Every row gives one point. Any point is a mix of the corners, with weights that add up to 1. It lies inside the corners' shape when no weight is negative. Say inside or outside, and name the corners with a negative weight.
In the rows, 128 means zero.

Corners:
(1): [146  81 127]
(2): [179  93 135]
(3): [ 92 179 135]
(4): [103 128 156]
Points:
[155 109 134] => inside
[160  77 135] => outside (3)
[171  98 135] => inside
[105 157 135] => inside
[119 133 153] => outside (1)
[102 125 143] => outside (2)
[169  97 135] => inside
[116 122 138] => outside (2)

Corners:
(1): [150 125 158 136 149 127 101 120]
(2): [188 115 159 143 121 140 166 128]
(3): [167 157 120 107 136 146  93 128]
(4): [163 135 163 112 102 182 150 104]
(5): [116 114 148 190 114 103 152 124]
(6): [115  66 105 162 122 147 126 106]
(7): [113  89 117 132 158 200 144 122]
(8): [111 100 140 129 139  91 112 172]
(9): [159 145 139  79 152 134 131 104]
Points:
[137 121 134 118 136 138 124 120] => outside (2)
[ 79  54 131 187 139  85 124 176] => outside (3, 4, 9)
[131  80 123 120 126 178 143 113] => outside (1, 3, 5)
[152 118 151 139 128 135 136 125] => inside
[160 125 146 124 135 176 150 109] => outside (6, 8)

Corners:
(1): [187  71 165 121  51  73  90 127 146 148 156]
(2): [120  82  96 152 155 103 173 108 140 171 143]
(3): [117 149 128 144  50 127 125 107 187 164  97]
(4): [ 96 107 120 155 120 154 169 134  99 143 135]
(5): [130 119 112  92 141  97 178  96  97 179 144]
(6): [191 179 122 153 145 141  89 127 164  84 131]
(7): [135  63 134 139 135  88 164 155 112 136  90]
(8): [169 151 109 163 175 113 136  78 105  28 110]
(9): [112 125 152 171 176 127 131 120 106 143 114]
(10): [105  95 128  94 149 110 121  94 160 138 154]
(11): [128 128 168 124  62 186 144 102 196 188 119]
(12): [189 121 122 120  75 147  65 104 140 147 113]
Points:
[151 128 120 144 135 126 128 114 148 129 131] => inside
[142 114 134 127 128 128 133 113 127 132 134] => outside (2, 3)
[114 114 117 163 146 124 181 124 134 149 114] => outside (1, 10, 12)
[144 107 125 132 106 123 118 110 159 121 132] => outside (5, 9)
[145 126 110 133 140 113 131 106 133 133 116] => outside (1, 4, 11)
[138 128 124 140 128 137 138 111 148 142 124] => outside (1)
[118 119 123 133 124 137 152 118 137 159 121] => outside (1, 8)
[151 135 132 140 117 142 124 115 157 135 127] => inside
[156 119 130 135 120 112 124 106 128 122 127] => inside

Corners:
(1): [ 98 149 111 121 169 156 175 110  89 142 150  96  58 122 163 181 142 163]
(2): [134 118 132 130 182 137 133  91  76 106 152 147 137 127 181  65 176 122]
(3): [104 126  92 128 133  87 137 168 167 142 121 175 110 119  71 172 107  84]
(4): [ 98 130 121 132 154 162 116 115 129 145 128 100 118 104 161 168 112 175]
(5): [107 156 161 135 137 107 134 120  93 102 104 120 138 119 133 149 154 173]
(6): [110  84 153 127 114 140 122  92 108 132 112 123 112 129 114  71 193 128]
(7): [112 157 113 119 149 100 156 126 206 138 106 160 112 139  77 148 154  86]
(8): [126 149  95 187 166  74 100 127 175 193 125 171 126 118 108 154 141  53]
(9): [135 124 124 158 167 159 161 152 108 110 141  83 146 127 147  87 137 119]
(10): [118 176  74 181 133  90 125 170 189 130 139 168 123 153  88 123 115 103]
(11): [174 107  79 155 135  98 156 146 189 137 139 159 128 145  60 169 133  98]
(12): [151 142  69 130 126  69  92 155 169 152 102 160 116 122 116 141 153  74]
(13): [ 92 142 142 109 111 110 116 160 113 140 169 101 114 157 117 168  82 139]
(14): [136 110 132 144 115 176 124 127 125 122 140 141 104 159 126 143 121  84]
(15): [150 131 153 129 141 148 178 123 120 130 139 116 118 106 143  98 143 162]
(16): [104 133 139 128 103 128 143  83 110  93 131  81 137  94 143 105 150 142]
(17): [ 80 126 158 144  96 166 110 140 159 141 188 111 140 114 122 181 152 134]
(18): [ 93 103 168 106 160 138  83 114 124 132 142  94  54  93 138 175 141 138]
(19): [ 90  68 172 147 141 155 195 110 119 100 137  99 121 151 187  89 188 142]
Points:
[110 121 123 139 146 126 123 122 140 134 131 129 108 120 125 146 148 115] => outside (13, 15)
[116 122 135 129 137 135 144 121 131 126 130 121 113 125 129 125 150 134] => outside (8)
[125 126 111 148 117 126 134 148 171 140 136 137 135 137 105 132 129  96] => outside (1, 2, 5, 18)
[125 137 113 143 133 123 131 135 141 134 132 140 124 132 112 130 135 111] => outside (18, 19)
[104 131 123 135 124 131 126 138 142 130 136 119 113 134 119 158 125 130] => outside (2, 8, 15)

Corners:
(1): [161  95 119 158  97 142 109 122 126 161 135 109 133 124 116 125 112 153
 136  74]
(2): [141 148  98 106 141 149 114 122 128 165 123 126  83 108 119 161 143 105
 121 156]
(3): [134 134  97 104 115 103 129 148 149 176 145 120 132 137  94 139  55 143
 143 103]
(4): [164 128 115 110 159 103 173 152 114 114 150 126 109 120 125 147 148 144
 134 129]
(5): [177  95 117 166 121 146  80 135 167 208 108 120 138 113 117 136 135 110
 145 158]
(6): [139 125 131 114 152 103 111  79 156 129 172 128 144 108 141 127 150 154
 112 163]
(7): [136 105 133 109 127 136 143  87 142 126 139 148 133 144 123 146 165  93
 148 131]
(8): [165 137 123 150 115 148 119  90 156 138 150 111 158 151 101 134 161 138
 155 165]
(9): [153 113 106 119 129 163 102 137 125 113 111 112 150 118 143 114 154 106
 146 151]
(10): [146 147 117 101 131 114 117 167 121 118 130 122 112 126  81 141 135  53
 156  89]
(11): [131 134  89 143 127 160 141 153 194 131 109 172 100 128 112 138 158 130
 106 153]
(12): [158 134 181 108 138 143 104 148 128 138 160 115 139 111  99 115 160 143
 155 100]
(13): [138 124 137 128 122 127 137 161 126 123 145 160 147 120  75 112 169 133
 139 162]
(14): [155 145 139 108 127 140 142 143 103 178 142 174 129 113 128  68 149 132
 150 126]
(15): [ 62 130 104 159 130  93 134 109 110 137  72 150  92 136 138  81 106 143
 133 155]
(16): [157 121 115 176 134 152 115  68 176 138 140 158 121  99 162 134 128 137
 158 173]
(17): [178 106  87 146 135 103 114  52 147 145  86 139 136 122 126 108  55 160
 154 155]
(18): [113 148 144 158 142 112 249 113 100 153 128 127 125 113 119 114  86 170
  72 113]
(19): [169 143 147 129 135 122 150 140  95 142 128 123  93 140 133 120  79 131
 104 121]
(20): [125  77 188 113 117 137  98 126 117 132 172  97 152 151  81  26 157 105
 158 121]
(21): [119  82  96 175  44 134 113  90 204 142 114 124 116 104 133 144 137 126
 142 148]
Points:
[141 118 119 135 123 127 126 119 143 147 128 132 130 120 116 121 132 128
 139 137] => outside (19)
[146 120 116 136 126 130 123 114 146 143 131 133 130 121 118 123 127 132
 144 136] => outside (19)
[145 117 124 133 121 129 129 119 130 151 131 125 132 127 117 114 118 137
 144 133] => outside (6, 10, 11)
[136 116 125 141 122 138 116 109 145 140 128 136 132 120 119 115 147 126
 141 142] => outside (3, 4, 19)
[146 122 135 123 120 132 106 119 129 139 140 131 134 125 111 109 138 125
 151 130] => outside (4, 5, 11, 18)
[146 138 130 108 135 142 155 143 123 140 159 150 131 122 113 112 163 125
 134 123] => outside (5, 12, 15, 17, 19, 21)
[141 118 136 132 131 133 137  91 126 139 137 123 125 121 134 111 131 136
 133 138] => outside (3, 5, 10, 11, 13)
[140 130 120 133 124 131 144 141 139 136 129 134 129 125 116 131 141 131
 127 130] => outside (2, 16, 17, 20)
[142 121 125 136 125 130 130 112 139 130 134 129 123 125 122 123 127 131
 135 137] => outside (5, 14)

Corners:
(1): [102  88 164 133  98 117 117 121 110 110 127 157 128  82  88  86 146 117
 144 126]
(2): [136 114 108 111 148 109 135 165  86 189 125 108 126 128 148 145 112 100
 112 134]
(3): [136 123  85 154 122 155 140 177  97 163  83 121  98 109  57  81 155 114
 171 130]
(4): [154 113  96 143 125 106 131  95 121 148  88 145 103 151  89 148 129 139
 102 149]
(5): [107 157  91  88 124  86  94  75 131 107 189 104 119 103 109  78 143 106
  97 135]
(6): [172 149 127 144 190 101 119 125  99 218 104 137 199 112  95 106 110 129
 138 146]
(7): [126 128 128 160  70 175  89 132  96 125  82  67 109  78  42 100 139  78
 153 115]
(8): [122 168 107  67  91 130  71 120 158 101 147 139  85 118 191 140 138 149
  89 150]
(9): [143 127 104  90 112 115 127 100 145  63 180 147 119 133 184 136 126 144
 140 149]
(10): [156 115 162  74 132 123 101 112 207 124 133 151  95 147 123  88 116 123
 101 122]
(11): [108 123 109 123 152 115 123  98  98 221 120 170 161 125 144 124  86 123
 125 120]
(12): [120 144 111 125 140  89  80  82 137  73 138 132 141 114 164  99 109 133
  65 110]
(13): [126  98 149 133 119 144  75 120  59  74  83 135 112 104  73  84 124 103
 182 140]
(14): [163 143 114 109  76  59  95  96 150 122 187 135 118 139 193  78 156 123
 104 145]
(15): [130  75 141 144 134 176  73 162 104 133 132 130 103 151  49 114 151 134
 209 106]
(16): [109 134 156 178 132 124  91 148 132 131  47 109 114 151  88 115 122 153
 210 140]
(17): [141 112 132  96 122 126 133 101 125 196  90 109 143 156 129 101 124 150
 114 120]
(18): [123 124  99 104 147 100 125 120 120 140 103 145 175 178 112 133 158 109
  95 148]
(19): [132 167 116 121 106 115  99  95 154 115 177 127 106 161 148  86 115 147
  60 172]
(20): [127 136 184 196 153 177 105 109  80 132  97  78  87  90  83 116 174 119
 195 119]
(21): [177 164 147  93 141 110 143 123 110 175 140 142 150 194  76 153 132 133
 137 108]
Points:
[135 126 124 125 132 127 120 120 116 151 100 132 128 134 109 116 125 128
 128 133] => outside (5, 14, 15)
[136 130 134 131 126 124 108 122 118 142 117 125 121 126 108 109 130 129
 144 130] => outside (18)
[135 133 125 118 115 115 106 120 125 133 129 132 120 127 125 108 137 128
 128 134] => inside
[138 131 128 130 129 128 111 123 123 138 125 118 118 130 107 112 143 127
 135 132] => outside (11, 13)
[126 125 126 123 121 132 110 120 116 131 118 121 113 129  99 114 135 121
 135 127] => outside (6, 14)
[140 125 136 115 126 130 106 115 119 145 134 127 122 131 111 115 135 121
 130 134] => outside (3, 12, 16)
[137 134 126 133 130 129 100 122 112 135 120 126 117 126 110 110 122 124
 145 135] => outside (1, 17, 18)
[135 143 121 115 126 109 111 107 124 138 124 117 127 134 110 104 138 122
 109 136] => outside (9, 11, 15)
[142 119 122 115 119 119 121 133 103 166 103 135 139 141 109 126 132 130
 147 132] => outside (5, 10, 12, 19, 20)

Corners:
(1): [140 126 159 129 144 105 136 167 141 105 177 137 137 154 155 142 172 146
 126  68]
(2): [118 112 167 125 132 100 171 141 151 151 185 168 114 147  92 158  92 137
 106 111]
(3): [106 150 146  98  87 180 160 170 113 172 136 181  84 100 128 165 109 169
 129 178]
(4): [107 126  78 180 103 142 165 148 158 120  97 157  80 146  94 106 151  85
 133 119]
(5): [113 127 163  94  94 180  83  86 108 118 103 154 169 128  97 167  86  65
  93 146]
(6): [116 124  58 169 105 115 114 114 116 154 125 170 149 112 100 111  85  78
 102  87]
(7): [109 136  75  91 113 177 100 104 120 150 141 130 111 127  95 107 146  75
  98 131]
(8): [125 149  86  99 181 106  89  70 132 118 122  93  98 150 104  84 154 117
  70  91]
(9): [ 72 101  77 138 147 136 114 145  76 132  99  71  78 111 158 110 118 116
 166 161]
(10): [155 143 138 163  98 152 139 134 157  96 120  84 134 167  91 150 167 136
 159 110]
(11): [139 146 115 132 156 111 100 127 126 164 146 144 125 125 125 151 104 126
 163 166]
(12): [107  97 148 110 148 176 108 157 117 129  95 115 185 133 162  97 163  90
 169 173]
(13): [169  90 142 115 129 151  96 144 140  79 178 139 148 181 156 127 118 146
 103 116]
(14): [161 141  95 157  90 146 154 133 149 126 115 131 139 193 151 150 106  72
 173 102]
(15): [111 134 116 154 154 155 105 110 117 140 159 125 105 159 127 105  96 111
  90 133]
(16): [110  73 162 162 100 127 158 139 139 123 174 178  77 174 131  75 151 139
 121  76]
(17): [115 142 140 130 160 109  71 143 135 131 154  95 162 195 169 133 120 146
 140 151]
(18): [144 125  69 136 110 107 123 133 128 159 104 146 142 133 166 160 141 112
  92 145]
(19): [ 84 154  93 107 140 141  97 103 134 128 108 116 139 127 178 117 139 126
 108 149]
(20): [130  96 146 142  97 125 111 155 155 112 136  78  85  97 120  80 175 113
 163  95]
(21): [131  89 167 140 127 172  97 167 171 144 112 116 110 137 126 130 128 114
 157 114]
Points:
[134 134 121 119 128 140 117 135 147 136 146 126 135 149 133 131 134 125
 115 118] => outside (4, 5, 9, 11, 16)
[103 107 120 124 115 143 117 143 126 135 131 139 121 122 130 114 137 110
 122 128] => outside (8, 10, 11, 14, 15)
[133 121 113 142 129 121 102 128 133 122 129 124 123 145 147 124 125 111
 129 113] => outside (2, 3, 7, 10, 12)
[126 119 112 134 130 133 119 136 133 133 141 137 119 146 137 120 127 119
 119 122] => outside (5, 10)

Corners:
(1): [ 84 171  90  82  11 169 134 121 104 163 150 103 147 144  92  99 107 122
 105 191]
(2): [ 90 115 160 160 179  79 108 143 112 139 141 204 104 159 145 134 144 130
 112 123]
(3): [113 126 131 151 159 106 105 166 131 144 129 120 127  94 134 135 131  97
 127 134]
(4): [122 199 147 104  76 131 115 153 108 196 141  80 124 151 126  96 126 107
  89 202]
(5): [117 104 164 121 129 147 126  99 144 119 162 162 138 143 164 135 126 103
 115 112]
(6): [136 103  71 150 148 108  98 128 134 116 112 157 119 154 155 133  93 139
 109 108]
(7): [104 105 112 189 167  98 128 112 113 103 128 156 122 146 179 113 119 118
 164 149]
(8): [143 145  82 179 146 105 124 113 129  91 133 181 154  98 107 139 143 115
 117 104]
(9): [118 119 146 140 133  82 139  85 136 119 110 140  95 123 147 157  85 104
 123 121]
(10): [146 110  81 137 110 129 110  92  77 138 120 117 119 116  77 173 144 124
 159 127]
(11): [123  84 112 158 120  90 105 114 139 124 131 150 144 165  83 168 128 137
 142 162]
(12): [136 159 125 105  29 158 126 135  97 150 157 116 135 178  91  85  98  89
 140 128]
(13): [157 140 114  96  57 169 162 126 167 177 174 109 114 134  95  93 117 120
  91 187]
(14): [150 173 140 116 120 102  90 133 137 116 121 122 104 139 132 119 125 160
 130 131]
(15): [117 112 113  99 135  84 124  72 151 134 100 154 126 147 132 148 163  79
 150 130]
(16): [170  72  82 127 131 183 129 146  60 116 101 103 172 106  49 123 113 130
 191 128]
(17): [ 87 122 118 174 161 116 124 103 155 125 128 138 164 133 125 112 126 140
 157 136]
(18): [105 161 138 128  79 162  99 110 124 117 160  64  84 175  94 124 140  97
  80 181]
(19): [161  85  86 180 101 131 123 139 130 118  90 107 164 116 106 155 162 174
 159  77]
(20): [167 143  96 147  72 175 171 138 109 114  72 108 132  96  60 194 111 133
 199 136]
(21): [127 140 106 137 165  79 155 136 124 132 148 118 142 138 154 130 122 144
 164 100]
Points:
[121 119 121 138 134 107 120 118 124 130 126 149 127 141 120 137 134 119
 135 132] => inside
[119 127 121 140 129 121 118 126 125 135 133 137 116 128 122 133 116 119
 116 150] => outside (12, 15, 19, 21)
[128 126 118 132 113 119 123 121 124 133 131 136 126 139 118 133 126 118
 130 137] => outside (17)
[125 131 113 129 103 139 120 125 112 130 132 118 130 141 105 124 122 120
 132 144] => inside
[138 119 105 143 118 120 135 115 125 124 111 140 137 124 116 148 125 135
 148 123] => outside (3, 12, 18)
